Each row of a before or after table is a point. The points were changed in one or more steps. Then noise was added and the rows were shuffled. The steps act on how far a point lies along the listed directions, d1 being the first. What was done? A step turns or swaps two directions, mirrors them in a line or flattens them onto one, adds a multiple of one to another, or multiplies one. Angles are multiples of 10 degrees, from the lower direction toward the higher: turns from -170 to 170, lines from 10 to 170 but not 90. Use the fewest steps. Two steps may share a direction if one is a turn and the other turns, adds or multiplies; they go together, in the order done. Otherwise the lowest direction goes first.

Directions:
(1): [  2  60 -19]
(2): [-42  15  44]
(3): [46 12 41]
Before (14 x 3)
[[ -1   4 -17]
 [  2   8  12]
 [ -2   7 -12]
 [ 18   7   2]
 [  3 -38   4]
 [-18   6   3]
 [  2  -2  -1]
 [  6   5 -10]
 [ -8   5   4]
 [-10  -6 -13]
 [ -4 -34  11]
 [ -2  -3 -16]
 [  3   4 -11]
 [ -5   2   9]]
After (14 x 3)
[[ -2  13 -14]
 [  3 -60  11]
 [  7   9 -11]
 [-10  -7 -13]
 [ -4   1  10]
 [ 18  10   1]
 [  2  10  11]
 [  2  -3  -1]
 [-18   9   2]
 [  4   8 -13]
 [ -8   7   4]
 [ -2  -2 -16]
 [ -5 -55  18]
 [  0  10 -20]]
Steps: multiply d1 by 1.6

Directions:
(1): [-32   1 -19  25 -28  60]
(2): [ 36 -28  52  33  -3  20]
(3): [ 38 -45 -53   1   1   4]
Before (8 x 6)
[[ 18 -10  -5   2   6 -22]
 [-18   7  27   8 -11   1]
 [ -5  14  30   2  19 -19]
 [-20  12  17   9  -8   4]
 [ -5  13  24   5  -1  -8]
 [ 10  -6  -8  14 -17   6]
 [  5 -11   7  14   0  14]
 [  8   9   9  -3  12 -19]]
After (8 x 6)
[[-49  60  47  -9  14 -22]
 [-43  50  45  -2  -3 -10]
 [ 19 -20 -32  14 -18   9]
 [-46  43  54   9  -7   2]
 [-58  48  59   2 -12  -3]
 [ 20 -23 -42  -5   4 -18]
 [ -8  26   9  -9  11 -20]
 [ -8  -7 -18   8  -2  16]]
Steps: mirror d1 and d2 in the line at 20 degrees; multiply d3 by 3

Directions:
(1): [ 41  46 -28   3 -47   8  14  21 -19 -24 -49]
(2): [-21 -27 -28  28  38  10  50  21  -3 -60  -6]
Before (9 x 11)
[[ 11  25  -3 -22 -31   5  -3   3   5   3 -29]
 [ 19  16 -22  17 -16  10   5  17 -30 -21 -22]
 [-10 -19  14  -4  13   4 -12 -19   8  20  28]
 [-29 -22  10  11  29  -2  16  -2   8   7  18]
 [ 18  28  25 -27 -14   2 -25 -13   5  34   4]
 [ 11  13 -25  28  16  12  46  26 -12 -51 -10]
 [ -2 -10   2  -8  -1  -7  -9   6   0   6  10]
 [ 11  24  -5  -4 -30  -3   7   3 -11   2 -17]
 [-32 -58  17  -4  34  -8  14 -14  18  -2  45]]
After (9 x 11)
[[-32 -27  10 -14  25   3   6  -5  20  -1   9]
 [ 15  21  35 -14  -8  -8 -37 -20   5  53  33]
 [-14 -12  -4   6  39  13  34  10   5 -35   3]
 [  2  -5  -9  -3  -5  -3   3  15  -4 -10  -2]
 [ 43  30 -17 -11 -59   1  17  12 -11 -18 -32]
 [ 17  31  -5   3 -29   2  10   9  -9   8 -26]
 [ 17  10 -21   9 -14  15  19   7  -9 -23 -16]
 [-12 -18  17   2  14  -2 -29 -13 -10  28  29]
 [-26 -19  10   1  15  -6   7  -9   3   8  22]]
Steps: turn d1 and d2 by -170 degrees

Directions:
(1): [ 18  10  34  11  16  -5 -26 -23   9  14  -5 -36  16  20]
(2): [  3  18 -20  -6  -2  14 -25 -20   9   6  42  30   8  24]
(3): [ 11  -1   9 -11   7 -14 -16  21 -45  -6  38 -14   4 -19]
(4): [ 60  -2  11 -15  -2  -2  18  -7  -2 -12 -10  27  11  -1]
(5): [ -1  12   9 -25  18   9 -33  43   9  -3 -23  15 -12  14]
(6): [-13  35  20  -3 -26 -13  -1 -15 -33  23 -19  21 -11   0]
Before (9 x 14)
[[ 11  17  -1 -10  15   3 -60  -1 -15   5  52  -7   5  18]
 [ -6  -8  -1  13 -21   2  28  14  13 -12 -40  -6 -17 -24]
 [  9  -6  17  23 -31 -26  34 -19 -15   4 -55  22  -8 -21]
 [-26 -13   5  14   5 -10  18  14   2   8 -58 -35 -22   6]
 [ 18   6 -18 -23   3   8 -27   4   4  -3  18  53  -1   3]
 [  4  29  20   2 -13  16   7 -19   3  30 -36  14 -17   6]
 [-21  31   9  -7 -18  -4   5   5 -23  11 -19   2 -23 -17]
 [-11 -16 -22  20  16  12 -11   1  41  -1  16 -33   4  -4]
 [-58   1 -24  26  -7  12  -4   8   1 -10  16 -21  -8   0]]
After (9 x 14)
[[ 26 -18  17  -2   3 -17  30  14 -16  -4 -53 -20 -13   0]
 [ 28  -7  11  -3 -15  -6  23  26 -16 -19 -25   0 -10 -33]
 [ 32  28  27  -7 -12   7  10 -14 -23  23 -20  17 -13  -6]
 [-29   2 -21  23 -10  24  20 -12  38 -16 -24   9  -6  17]
 [-39  17 -19  12   6  15 -51 -25  30  17  24 -14  -4  36]
 [ 14 -17 -22  19  12  12   4 -14  56  -4   0 -16   8   3]
 [ -8   8 -23 -20   5  11 -36   8   8   3  20  45  -6   6]
 [ 33  -5  27   5 -23 -41  20   1 -59  -4 -22  14  -1 -38]
 [-17  33   8 -10 -18  -1   7   5 -18   8 -26   7 -23 -13]]
Steps: add -0.3 times d1 to d5; add -0.5 times d2 to d4; turn d3 and d4 by -70 degrees

Directions:
(1): [  3 -53  10  -7   9  13  22   2  -9  37  -4 -31 -35 -12 -19 -35  27  41
 -15 -49]
(2): [-32 -10  -7 -37  18 -15  56 -15   9  24  14  55 -22   5 -27  17 -43  -4
  22  -3]
(3): [ 38 -42  -7   0 -15  43   1 -27  19   4  -1  38  34 -33  -1  57  21  15
 -13   1]
(4): [ 18 -29  32  -8  50   9  20  -3  23 -16  -9 -21  54  -8  33 -27 -35 -21
  28 -17]
(5): [-21  -2 -34  22  28   1 -16  49  47  16 -18 -21   7  30  -9  51 -13   2
  -8 -38]
(6): [ 47 -17 -35 -40   8  -5   9  11 -25  10  15 -60  -5   5 -18  27 -24  -1
   7  47]
Before (10 x 20)
[[ 20   9 -22 -19  -8  -1   6 -14 -17  -5   7   5   1   0  -8  22 -16  -8
    4  37]
 [-22 -12  -9  17   3   8   4   9  29  11  -5  24  -2  10  -4  27   5  -6
    0 -23]
 [ 19 -43  13   2 -10  28   0 -21  -9   5  -7  -4   5 -14   5 -26  14  12
  -20 -10]
 [  9 -17 -14  15  -1  15  -8   2  25  12   0  18  19 -12  -1  60  11  16
   -5 -16]
 [ 10   3 -17  -1  -8 -16  -6  15  -8 -14  16 -25  -6  11  -3  20  -8  -3
    4  33]
 [ -1  -6  -7   8   4  15  -2   6  21   6  -7  42  17  -5 -14  40   1  11
  -11 -27]
 [-10   2  -7  22  -5   1 -13   7  17   7 -14  23   1  -2   2  14   8  11
   -5 -18]
 [ 21   3   1  -5   1  -3  -9 -14  -8 -25   9  -7  18   1  15  13  -3 -15
   -1  28]
 [ 14  28 -17  -9 -28 -20 -14   0  -9 -11  -5  11   0   2 -10  15   2  -2
   -2  23]
 [  5  37 -23   7 -13   0 -16  11  -3   5   3  10  -3  20  -9  42  -5  -6
   -5  29]]
After (10 x 20)
[[ 10 -13  43  -3 -22  11  18 -50 -21 -16  12  38   8 -28  20 -47  21 -13
   17  15]
 [ 22  27  10  -6  18   1   6  -9   5 -19   6  13  42   8  23  15 -41 -33
   26  40]
 [  6  19 -27   2   1 -13 -16   8   8 -17   7  -1  10  20   0  56 -12 -16
   -7  25]
 [  6 -50 -21  15  -2  29 -11  17  11  30 -17 -27 -17   8 -18  14  21  30
  -36 -38]
 [ 39 -24  38 -14 -20  16  13 -57 -23 -15  17  36  29 -49  20  -7  16   8
   12  24]
 [ 17  -4  28   8  -9   3  -1 -25  -9 -12  -7  20  18 -25  24 -32   9   3
    8   5]
 [ -3  12 -37  -5  23  -3   4  14  25   1  -7   9  18  20  -6  56 -39 -20
    8  12]
 [ 11  19 -22  -1  19 -18 -12  23  30 -16 -19  -3  39  18   6  36 -32 -22
   13   3]
 [  9  -2 -10 -12   8 -16   9   7  -2 -18  17 -13   9   8   3  19 -29 -17
   19  37]
 [ 27  -7  36  -9 -15  19   7 -42 -20 -18   9  57  29 -39   8 -23  13   4
    1   4]]
Steps: multiply d1 by 1.6; turn d2 and d6 by -30 degrees; turn d4 and d5 by -160 degrees; multiply d5 by 2.5
